Every row gives one point. The ring and each string are closed loops that go straight from each point to the next, and from the last back to the first. Before rounding, they use only three directions, however many columns there are. How many times does the string pass through the ring? Passing back the other way cancels.
In the rows, 128 means zero.

Ring, 10 rows:
[[155 147  72 129]
 [148 162  80 112]
 [130 164 103  99]
 [105 153 129  97]
 [ 90 135 150 104]
 [102 108 168 121]
 [124  96 169 132]
 [151  93 152 143]
 [162 102 121 148]
 [161 122  89 144]]
String, 14 rows:
[[172 139  48 147]
 [187 142  77 132]
 [168 140 105 121]
 [148 137 114 119]
 [170 157 109 105]
 [158 185 101  83]
 [125 179 104  86]
 [ 97 166  95 100]
 [118 143 108 116]
 [152 147 112 112]
 [178 151 103 113]
 [138 134 111 123]
 [117 138  82 131]
 [141 137  61 141]]
Times through: 0
String, 34 rows:
[[154 131  59 149]
 [183 122  76 151]
 [187 118 105 142]
 [162 121 116 133]
 [140 122 110 134]
 [136 114  97 147]
 [155 104  94 158]
 [192 100 109 156]
 [198 108 122 144]
 [187 114 120 139]
 [186 109  94 154]
 [157 115  66 160]
 [136 126  79 144]
 [127 130 104 129]
 [151 131 111 126]
 [178 135 108 125]
 [140 133 111 124]
 [112 143  80 127]
 [125 161  53 123]
 [168 170  61 114]
 [181 165  83 109]
 [161 143 112 115]
 [131 146  98 117]
 [106 148  87 119]
 [121 175  58 109]
 [159 176  68 104]
 [186 163  92 107]
 [158 144 108 116]
 [128 143  94 121]
 [122 149  76 124]
 [130 143  86 125]
 [158 134 115 123]
 [188 138  94 128]
 [181 137  68 140]]
Times through: 2

Ring:
[[162 166 124 102 118  86]
 [150 188 136 110 141  83]
 [123 181 134 118 140 102]
 [ 97 157 122 122 124 131]
 [ 89 138 113 119 109 147]
 [ 96 121 105 111  93 154]
 [130 124 105 101  88 131]
 [149 140 111 100  97 110]]
String:
[[ 66 135 116 120 113 168]
 [102 163 137  97 136 146]
 [114 154 120 115 118 123]
 [104 144 105 137 103 116]
 [ 81 151 111 143 115 129]
 [ 73 153 120 131 124 147]
 [ 90 154 132 103 130 154]
 [ 77 134 118 110 112 167]
 [ 77 116 104 114  93 170]
 [ 92 118 114  92  98 176]
 [115 134 117  95 105 146]
 [117 134 103 121  94 122]
 [111 109  88 123  71 134]
 [111  98  85 114  64 146]
 [115 110 104  92  82 158]
 [119 135 123  85 108 151]
 [117 140 114 108 105 132]
 [ 96 118  90 136  81 133]
 [ 69 110  90 139  81 157]]
Times through: 3
String, 25 rows:
[[175 161 124  88 113  89]
 [165 140 102 111  88  86]
 [136 140 103 122  94 103]
 [141 156 126  95 118 115]
 [163 155 126  85 114 104]
 [170 150 113 100 100  88]
 [164 149 105 116  96  78]
 [138 150 109 121 103  98]
 [146 156 109 125 106  85]
 [150 165 114 126 113  78]
 [162 187 125 125 130  60]
 [162 205 148 104 156  72]
 [148 194 152  89 155 101]
 [151 216 161  97 173  84]
 [135 195 136 126 147  80]
 [124 159 115 125 115 103]
 [133 178 137 104 139 106]
 [146 207 157  95 167  93]
 [149 207 144 118 156  70]
 [136 170 117 130 120  85]
 [136 163 119 119 118  97]
 [158 187 144  90 144  93]
 [184 197 147  85 148  70]
 [189 188 142  82 138  73]
 [171 174 138  80 131  96]]
Times through: 3

Ring:
[[163 106 113 121 123  86 128 122 118]
 [151 109 123 133 139 103 124 127 136]
 [131 120 138 150 154 129 121 130 156]
 [104 137 149 163 162 159 124 134 158]
 [ 93 148 149 162 155 168 130 132 144]
 [107 147 141 148 132 147 138 118 125]
 [153 130 123 120  94  88 147  90 105]
 [176 116 112 107  85  62 146  88  97]
 [177 108 107 107  97  64 138 103 100]]
String, 28 rows:
[[102 131 140 160 172 163 118 153 149]
 [140 112 147 160 165 125 116 122 187]
 [159 106 139 147 146 100 121 109 175]
 [147 116 130 138 135 107 128 117 142]
 [131 123 127 138 139 123 128 131 126]
 [138 115 119 132 141 116 124 140 120]
 [173  98 104 112 120  73 127 126 108]
 [205  93 102  99  89  34 137  89 108]
 [208  94  94  89  76  25 142  88  88]
 [182 108 100  98  85  54 143  99  83]
 [156 120 112 114 102  86 140 110  94]
 [151 123 121 124 111  95 138 107 112]
 [190 113 115 107  77  47 148  70 109]
 [175 117 118 114  89  64 145  82 112]
 [180 115 117 112  86  59 146  79 110]
 [220 104 104  88  49   7 156  48  94]
 [192 109 100  93  70  40 149  83  79]
 [147 121 113 119 114  98 136 121  97]
 [139 124 123 130 125 110 133 121 116]
 [175 108 117 117 105  69 136  98 121]
 [192  96 110 111 105  52 132  99 123]
 [162 112 124 128 119  87 132 105 133]
 [125 126 127 139 142 129 127 136 123]
 [120 120 130 147 161 140 118 150 139]
 [151 106 141 153 159 112 116 121 182]
 [147 115 140 149 145 111 124 112 166]
 [135 124 135 143 139 121 128 120 142]
 [111 132 133 147 152 147 125 142 129]]
Times through: 1
String, 24 rows:
[[126 130 143 152 144 132 128 117 154]
 [117 130 158 170 166 149 121 119 187]
 [ 97 136 150 168 173 169 119 144 163]
 [108 134 138 152 154 151 125 139 137]
 [128 129 137 146 140 128 130 120 142]
 [124 132 141 150 141 133 130 118 146]
 [110 138 139 150 146 147 130 130 134]
 [ 81 152 143 159 158 179 129 147 127]
 [ 85 157 144 156 143 172 136 133 121]
 [104 144 132 142 135 148 135 133 109]
 [146 127 128 131 115 102 138 103 123]
 [178 123 119 110  74  58 152  68 105]
 [190 118 110  99  62  41 155  64  90]
 [162 122 112 110  90  76 146  97  91]
 [137 127 125 131 123 112 135 118 117]
 [175 117 118 113  89  65 145  83 110]
 [203 114 110  95  54  26 157  52  94]
 [158 130 118 113  85  80 150  87  93]
 [119 141 126 132 119 129 140 121 100]
 [120 149 138 138 109 127 147  98 112]
 [113 147 144 149 127 139 140 107 131]
 [ 75 159 155 169 158 187 132 135 141]
 [ 77 152 149 167 168 187 126 150 140]
 [113 134 134 146 145 143 129 134 128]]
Times through: 3

Ring, 6 rows:
[[123 175 179 121 182 153 123 154  91 127 130]
 [152 206 125 138 125 122 138 124  88 122 154]
 [159 163 114 143 100 104 175  99 125 116 153]
 [135 114 119 134 109 115 181  98 151 137 145]
 [108  90 150 120 149 141 163 120 152 152 131]
 [110 123 193 115 190 156 141 149 122 131 118]]
String, 26 rows:
[[143 177 146 132 141 129 146 128 103 120 142]
 [156 203 153 136 144 124 142 133  88 104 142]
 [145 172 159 131 149 129 150 131 106 111 136]
 [149 217 172 130 168 138 124 151  72 104 137]
 [122 219 167 122 183 161  94 166  59 136 140]
 [111 176 153 120 169 158 111 151  88 153 141]
 [105 160 153 118 170 160 115 149  98 158 139]
 [116 146 152 122 158 146 136 136 114 145 137]
 [127 130 172 123 163 138 156 132 127 123 126]
 [114  84 205 114 190 148 168 139 151 120 108]
 [114  72 199 115 181 143 177 131 162 122 109]
 [ 96  66 171 113 169 151 164 128 162 154 120]
 [ 99 104 141 118 151 150 145 127 139 167 137]
 [112 122 144 123 148 142 148 126 131 152 137]
 [ 95  99 145 116 156 153 144 129 140 169 135]
 [ 98 112 146 117 158 154 138 133 131 166 136]
 [125 128 165 124 158 138 156 130 129 129 129]
 [125 105 211 117 191 143 167 142 140 105 108]
 [115 118 227 111 214 159 147 159 124 110 104]
 [110 154 221 110 221 170 119 173  95 121 111]
 [108 176 145 121 164 158 109 149  89 159 144]
 [129 164 153 127 153 139 139 135 106 131 138]
 [146 178 169 130 159 131 146 137 100 106 133]
 [154 241 150 135 152 134 116 147  59 110 149]
 [142 248 116 136 133 137 102 141  54 139 163]
 [128 193 119 131 133 139 121 132  88 150 156]]
Times through: 4
String (26 x 11):
[[136 165 138 131 137 130 147 125 110 130 144]
 [170 187 140 143 120 106 169 113 108  93 145]
 [190 199 119 153  92  86 185  96 111  81 154]
 [166 182 100 147  89  99 171  96 115 116 160]
 [131 160 112 134 117 127 147 114 115 147 154]
 [139 148 127 134 122 121 162 112 126 131 146]
 [159 125 131 141 106 100 198  93 151 105 141]
 [157  95 116 143  87  91 217  76 175 113 143]
 [121  98  94 133  95 118 178  90 160 163 154]
 [118 123 122 128 127 133 155 113 136 155 146]
 [122 125 137 127 137 134 157 119 134 144 140]
 [127  95 163 125 148 129 179 116 155 125 126]
 [102  63 166 116 160 144 173 120 167 150 122]
 [ 92  80 163 113 168 155 152 131 151 163 125]
 [105 133 140 121 152 150 134 133 120 162 141]
 [128 132 166 125 158 136 157 130 128 124 129]
 [120 115 201 117 189 148 156 144 132 117 113]
 [117 111 246 109 227 160 151 164 127  99  95]
 [106 146 205 111 209 168 121 166 102 132 116]
 [111 163 159 119 172 157 118 149  97 149 137]
 [119 163 148 124 157 147 129 139 102 144 141]
 [124 171 151 125 157 145 129 140  99 138 140]
 [147 178 178 129 166 133 146 141  99 101 129]
 [147 224 159 132 160 138 118 149  67 112 143]
 [145 246 126 136 139 137 105 144  55 131 159]
 [125 196 111 131 129 140 118 131  86 156 159]]
Times through: 5

Ring, 8 rows:
[[123 160 120 138 152 186  80 153  68 113 109 146]
 [155 167 106 137 133 178  97 141  95 113 111 140]
 [175 154 109 125 108 145 130 131 135 125 124 121]
 [168 132 128 112  93 113 154 132 152 140 138 107]
 [142 110 152 101  93  91 162 139 153 152 148  98]
 [107 103 165 101 115  97 142 145 138 152 141 102]
 [ 95 117 157 112 137 128 113 150 111 140 127 117]
 [102 143 138 129 153 168  86 155  75 122 114 138]]
String (29 x 12):
[[131 145 129 126 132 156 107 149  94 125 122 131]
 [141 167 111 141 142 190  86 155  62 111 112 149]
 [172 185  87 148 137 201  86 139  84 102 103 150]
 [172 166  99 134 122 166 111 128 127 115 112 130]
 [162 151 112 125 117 145 123 126 143 125 118 120]
 [149 145 124 123 119 145 121 140 118 128 125 123]
 [165 156 112 129 115 156 121 141 110 122 124 129]
 [191 171  94 135 110 167 121 133 116 115 119 133]
 [197 175  87 135 110 165 120 120 141 113 113 128]
 [170 158 105 128 117 152 119 123 145 121 115 122]
 [144 144 125 123 123 145 118 138 122 128 122 123]
 [143 161 115 137 136 179  95 154  71 115 117 143]
 [138 183 101 153 159 220  62 162  30  98 102 165]
 [125 171 111 146 159 203  67 154  55 105 102 155]
 [ 95 168 124 150 179 220  46 174   7 103 101 168]
 [ 98 145 139 133 156 178  79 166  49 120 116 146]
 [112 135 141 123 139 151 103 153  90 129 122 130]
 [123 132 138 118 130 137 116 141 122 133 123 119]
 [ 97 121 152 114 141 131 109 141 125 137 120 116]
 [ 79 110 166 110 144 125 109 153 108 142 126 117]
 [ 71 105 174 109 144 124 110 162  90 145 132 119]
 [115 127 147 117 128 135 118 153 101 136 130 122]
 [121 128 142 115 126 130 121 141 125 136 126 116]
 [102 121 151 113 136 128 114 142 126 138 123 115]
 [ 85 122 155 117 149 141  98 151 101 135 119 124]
 [ 77 131 154 126 162 164  80 165  59 127 116 139]
 [104 139 142 127 146 163  93 162  66 126 121 137]
 [128 139 133 123 131 147 111 144 109 129 121 125]
 [131 145 127 126 134 154 106 141 110 125 117 128]]
Times through: 0
String, 23 rows:
[[122 140 134 125 135 153 106 150  94 127 122 130]
 [117 155 126 136 151 182  82 160  58 116 113 146]
 [136 148 124 127 132 157 107 143 106 124 118 129]
 [153 160 110 132 130 165 105 133 118 118 112 131]
 [144 145 125 124 123 149 117 143 111 127 124 126]
 [151 145 123 123 117 144 123 139 120 128 125 123]
 [178 147 111 119 102 129 141 119 166 130 124 110]
 [161 138 123 116 106 124 139 126 158 134 127 110]
 [144 135 132 117 114 132 130 141 124 134 131 118]
 [147 135 130 116 114 128 132 133 142 135 127 113]
 [169 138 121 114  99 119 147 124 164 136 130 107]
 [146 137 129 118 115 134 129 138 128 133 128 118]
 [174 154 111 127 107 149 129 140 115 125 128 126]
 [194 179  86 140 114 177 113 131 114 110 114 137]
 [166 168  99 136 128 173 103 131 118 113 109 134]
 [143 146 122 124 126 148 114 135 126 126 118 123]
 [127 150 126 131 140 168  97 152  81 121 117 137]
 [ 97 163 127 146 172 210  55 174  15 107 105 163]
 [ 89 150 138 138 168 191  66 169  35 115 110 153]
 [103 139 142 127 148 163  92 161  67 126 120 138]
 [119 136 137 122 135 146 108 145 109 130 120 125]
 [109 139 136 124 147 154  95 141 110 126 112 128]
 [119 141 132 124 140 152 101 140 114 126 114 126]]
Times through: 1
